Each point is reached from the start by the listed moves, each made once or not at all, plus a little noise. Is the number of moves made odd or even? Then give how often each move was made.

Moves:
(1): [-40 -30   0   2  10  -1]
(2): [16 -1  0 23 17  1]
(3): [ 20 -12  17  -9   4  24]
Start: [  6 -16   6   2 -10 -15]
Points:
[-13 -59  23  -4   4   9] => even (1, 0, 1)
[-19 -46   6  26  18 -14] => even (1, 1, 0)
[  1 -60  24  19  21  10] => odd (1, 1, 1)
[  6 -15   6   3  -9 -16] => even (0, 0, 0)

Moves:
(1): [ -5 -12  14  11]
(2): [  9 -30 -21   0]
(3): [-36   3 -33 -52]
(4): [27 15 15 -3]
Start: [-19   7   2  -5]
Points:
[-60  -2 -17 -46] => even (1, 0, 1, 0)
[ 13 -17  11   3] => odd (1, 1, 0, 1)
[-25  -5  14   5] => odd (1, 0, 0, 0)
[ 3 12 30  3] => even (1, 0, 0, 1)

Moves:
(1): [  8  19  -4  23  17  -1  -1   5 -13  28  10]
(2): [ 18  21  -2  -4   6  -8  -4 -16 -15 -10  -7]
(3): [ -9 -20   1  -3 -22   9   4  -3 -16 -11  14]
(4): [-12   1 -17  40   8  -1 -11  -5  10   8  16]
(5): [  0 -15  -5   6   6  20   0   1   2  -1  19]
(6): [-18  21   6 -24  -1   9 -17   6   8  19 -17]
(7): [ 21  12  27  -6 -16   7  30 -20  -9  -9   1]
(8): [-29 -28  10 -18   3   4 -16  -4   8  13 -22]
Start: [ -9   0 -19   0   5   9  13   6  -4  11  27]
Points:
[ 40  54   0  15   9  13  41 -23 -43  15  34] => odd (1, 1, 0, 0, 0, 0, 1, 0)
[-60 -19 -21  -5  10  45 -31 -15 -11  29  33] => even (0, 1, 1, 1, 1, 1, 0, 1)
[ 24  -1   0  -9 -19  38  42 -32 -45 -23  56] => even (0, 1, 1, 0, 1, 0, 1, 0)
[-48 -17 -36  24  -7  46  -9   1   2  25  56] => even (0, 0, 1, 1, 1, 1, 0, 0)
[  2  55  12  -9   6  25  24  -4 -19  47  21] => odd (1, 0, 0, 0, 0, 1, 1, 0)
[  5  23 -26  17   3  10  10  -7 -49  12  44] => odd (1, 1, 1, 0, 0, 0, 0, 0)

Moves:
(1): [-10  22  -6   1  -2   1  -3  -1   7 -23]
(2): [  2   4   4  10  19 -10   7  -5   5  17]
(3): [  7   0   1   2 -12  14  12  20  15 -15]
(4): [  1  15   4  23 -10   4   3  17  13   9]
(5): [ -9  14   4 -10  -3   4 -17  -3  23 -10]
(6): [  7  -6   2  12  15  25  15  13   6 -14]
(7): [ -2  -2   0  -5  -2  -5   3 -16   1  10]
(8): [-1 14  5 10 11  2 14 10  1 11]
(9): [ 21  -2 -10 -18 -14  15   8  -6 -13 -15]
Start: [  9  -3  13  -2   3   6   9 -11  -9  10]
Points:
[ 27  45  12  19  -5  60  34  25  46 -41] => odd (1, 1, 1, 1, 1, 1, 0, 0, 1)
[ -3  27  26   4  27  -2  15 -24  21  39] => even (0, 1, 0, 0, 1, 0, 1, 1, 0)
[ 27  33   2   7 -35  39  30  19  13 -33] => even (1, 0, 1, 1, 0, 0, 0, 0, 1)
[35 16 14 21  2 48 53  7 -1 12] => odd (0, 0, 0, 1, 0, 1, 1, 1, 1)

Moves:
(1): [ 16   2 -13   4   3  -3   9  -4 -19  -4  -3   9]
(2): [ -3  35  -7  -8   3   4  -6   1  11  10  10 -11]
(3): [ 12  13  25  11   8   0  14  -6 -11  10 -10   6]
(4): [ 1 -6  1 -9 -7  9  1  2 -7  0  6 -5]
(5): [19  4  9  1 -3  9  0  4 -4  1  7 -2]
(6): [-7 -1 -1 -6  8  8  9  7  7 -2  0 11]
(7): [  6 -14  15  -5  -5   0  -3  -8   6  14   1   6]
(8): [ -6   2   4  -4   4  -3  -2  18 -11 -11   8  14]
(9): [ -1  18   2 -14   7  10  -7   7   1  -5   3   1]
(10): [  0 -10  17 -10   2  -3   4  -9  11  -8   8  -4]
(11): [  8 -10   1 -14 -25 -12   4  -5  -7 -14 -14  -5]
(12): [ -3  -1  11  -2 -14   0  -6  -4  -6  -8   3   6]
Start: [ -7   7  -3  -6   2  -4 -14  -7   7 -25  -1  16]
Points:
[ 10  22  22 -40 -30  -1 -23  14 -21 -60   5  29] => odd (0, 0, 0, 0, 1, 0, 0, 1, 1, 0, 1, 1)
[  2  22  33 -39   9  10 -13   5  28 -20  34  30] => even (0, 1, 0, 0, 1, 1, 1, 1, 0, 1, 0, 0)
[ 25   2  60 -52 -25  -5  -2 -14 -35 -50   3  45] => odd (1, 0, 1, 1, 0, 0, 1, 1, 1, 1, 1, 1)
[  5  25  27 -34 -11  -2  -3   9 -27 -45  -8  28] => odd (0, 0, 1, 1, 0, 0, 0, 1, 1, 0, 1, 0)
[ -7 -18  28 -28   6   0  -4 -16  31 -22   9  30] => odd (0, 0, 0, 0, 0, 1, 1, 0, 0, 1, 0, 0)

Moves:
(1): [  1  -1   0  -1  -3  -1   3   4 -11  -4  -9 -20  -3   6  -6   0  -5]
(2): [-1 -2 -5  8  1 -3  3  2  3  3 -7  9  1  6  8  3  6]
(3): [16 -5 -2 12  4 17 -8 -8 -7  3 -7  0 -2  2 -9  3 -2]
(4): [  0   8   2 -11  -5   2  12  -5  -3  -1  15 -14  14  -5   0   1   0]
(5): [-11  20   6  24   5 -10  -3  -3   9 -17 -10  17 -13  -4  -6  -3   5]
(6): [ -2   7  -6  -4  -8   8  -8   3   7  -9   1   2   0  -1 -14   3  -6]
(7): [ 15   2  -3  -2   3   0   6   3   8  10   5   9  12 -12   3   4   4]
(8): [-18   9   3  -5  11   1   6  -7   7  -6   3 -12  -3   2  11  -1  -2]
(9): [ -2   4   5  -4   3  -1   9  -1 -14  -3   2  -5 -11   6  -1  -1   1]
(10): [ 20  12  13  -5   7   4   6  -1 -16  -3   0  -3  -5   3  -1   1  16]
(11): [ -8 -21 -11 -11  -4  -2 -14  12  -6   4 -10   4   9  11  -8  -5 -14]
(12): [ -2  -5  -6 -11   6   3  -3 -11   9  -9  12   0  -1  -4   3   3  -1]
(13): [ -3 -14   7  -3   0 -13  22  16 -10  13  -5   8  -4   1  -2  -8  19]
(14): [-10  -4   2 -20  -6  -8   3  -5   6   0   6  10   1  -1  -5   6   7]
Start: [-5 -6 -3 -8  4  2  9  1 -5 -6  5  2  7  2  8 -7  0]
Points:
[-19 -23   2 -40  26  -9  40  12 -45  -8  -7 -18 -10  34  15 -15  20] => even (1, 1, 0, 0, 0, 0, 0, 1, 1, 1, 1, 1, 1, 0)
[ 41  -8   9 -27  19  15  43  -7 -25   6  25   1  20 -12   1  -5  37] => even (0, 0, 1, 1, 0, 0, 1, 0, 0, 1, 0, 1, 1, 0)
[  4  -3   8 -21  18   8  60   3 -37   6  12 -31  10   2   4  -9  15] => odd (1, 0, 1, 1, 0, 0, 1, 1, 1, 0, 0, 0, 1, 0)
[  0  15   3  17   9  12  12 -13  -6 -19   4   6   6  -4  -8  -6   4] => odd (0, 0, 1, 1, 1, 0, 0, 0, 0, 0, 0, 0, 0, 0)
[ 35 -12  -5 -26  20  15  17 -21  -4  -3  15  28  13  -4   6  15  30] => even (0, 1, 1, 0, 0, 0, 1, 0, 0, 1, 0, 1, 0, 1)

Moves:
(1): [  0   1  -1   2   4   2  13   5   0   5   2  -9  -3   6  -4 -10   7   5
  -5  -1  -2]
(2): [ -3   5   1   9  -6 -12   0  -7   7   4   8   5  19  -3   4   0  -5  -5
   1  -5   0]
(3): [  0   4   3  -2  -2  -1   6  -1   4   1   0  -3 -10  -4   3   0   8  -8
  -1  -4   5]
(4): [ -9   9  -6  -8  -1  15   5  -1   1   4  -2  -4  -9   5   0 -14  -3  -3
  -6   1   7]
(5): [-1  0 -5  2 -5  0 -7 -7 -5  1 -7 -8  5  0 -8 -9 -6 -1 15 -3  3]
(6): [ -7  10  -5  -5  -3 -15   2   8  -6   0  -5   5  -4   4  -2  -4   0   9
  -2   9  -6]
(7): [ -4  10   3   8   8   3  -1  -4 -10   3  -2  -3  -1   1 -15   3   3  -2
  -1  -6  -4]
(8): [ -8  -8 -10  -1  13 -13  14  -2  -7  -7   7   2  14   0  12  10  -3   3
   3   6  -5]
(9): [-4 10  2  0  6  3  1  9 -5 -2  3  0  1 -6  1 -5 -1 -8 -2 -4 -3]
(10): [ -5  -7   8  -1  -1   1  16   9   6  -1   1   3  -5  -8   9   0  -6 -12
  -6   1  -8]
(11): [ -3  -4   0  -2  13  10  13  -8   9  -1 -10  -9 -23  -6  -1  -2  10  15
  -8   0  -6]
(12): [-8  0 10 -2 -1 -3  1  8  4 -1  2  0  1  1  6  4 -5 -6  0  0 -4]
(13): [  0  -3  11   3  10   4  -1  -6  -6   5   7  -6 -10  -6   0   4   5  -4
  -4   1  -3]
(14): [  3   3  -4   1  -5  15 -11  -4  -1  -4  -9   4  -3  10   0 -13  -2  -4
  12   6  -7]
(15): [-6 -9  5  1 -1 -7  0 -3 -3 -4  7  5 -4  0  4 -3  2 -5 -1 -2  0]
(16): [  2   5  -6   4   5  -1   3   0  -3  -2   6  -5   3  -5 -16   7  -4   1
   7   2  -6]
(17): [ -4   2  -2  -9  -3  -7  -4   0   5  -7  -6  -9 -13   8  -5  -2   3  -4
  -9  13  -4]
(18): [  2   3   3   1  -8  16  -1   4  -7 -11  -6   4   2   2  -8  -3 -20  -1
  -2   2  13]
(19): [  4  -3   2   3 -23   8  -4  -8   3   0  -6  -7 -16  -2   4   2   5   0
   3 -16   0]
(20): [-25   8  -7  14  -4  -4  -3   4 -11   0   7   0   8  -5   1  -1  -6  -5
  -5  -2  13]
Start: [ 11   6   5   5  -1  11   3   4  -1   2  -7   5  -4   5  -6 -12   4  -1
   0  11   1]
Points:
[-37  37  12  16   6  29  35   2   1  -3   1 -31 -40  -2 -26 -29  -4 -16
 -33  18  16] => odd (1, 1, 1, 1, 0, 0, 0, 0, 0, 0, 1, 1, 1, 0, 0, 1, 1, 1, 0, 1)
[  4  23  10  13 -29  27  -9  -3 -13 -16 -26 -23 -24  10 -47 -10 -20 -14
  13   2  -1] => odd (0, 0, 0, 0, 1, 0, 1, 0, 0, 0, 0, 1, 0, 0, 0, 1, 1, 1, 1, 0)
[-19  18  -3  10   3  25  32 -30  -3  -7  -8 -40 -53   1 -12 -47  22 -20
   3   4 -18] => even (1, 1, 1, 1, 1, 0, 0, 1, 1, 0, 1, 0, 1, 1, 1, 1, 1, 0, 1, 0)
[ -8  32   3  13   1  31  -3 -21 -10  12 -16 -26 -19  25 -34 -54   7 -20
   3  15  -8] => even (1, 1, 0, 1, 1, 0, 1, 0, 0, 0, 0, 0, 1, 1, 0, 0, 1, 0, 0, 0)
[-12  29   1   6  -3 -29   6  10  -6  -9   5   6  -2   3 -20 -19   0 -12
  -7  23 -18] => even (0, 1, 0, 0, 0, 1, 0, 0, 1, 0, 0, 0, 0, 0, 1, 1, 1, 0, 0, 0)
[-31   6   3  10 -12  24  24   0 -17 -24 -26  -9 -54   1   4 -21 -11  -5
 -17  31 -11] => even (0, 0, 0, 0, 0, 1, 0, 1, 0, 1, 1, 0, 1, 1, 0, 0, 1, 1, 1, 1)
[-60  38   7   6  19   9  22  23 -33  -9  -4  -4 -23   9   2 -32 -12 -37
 -20  35 -23] => odd (0, 0, 0, 1, 0, 1, 1, 1, 1, 1, 0, 1, 1, 1, 0, 0, 1, 0, 0, 1)
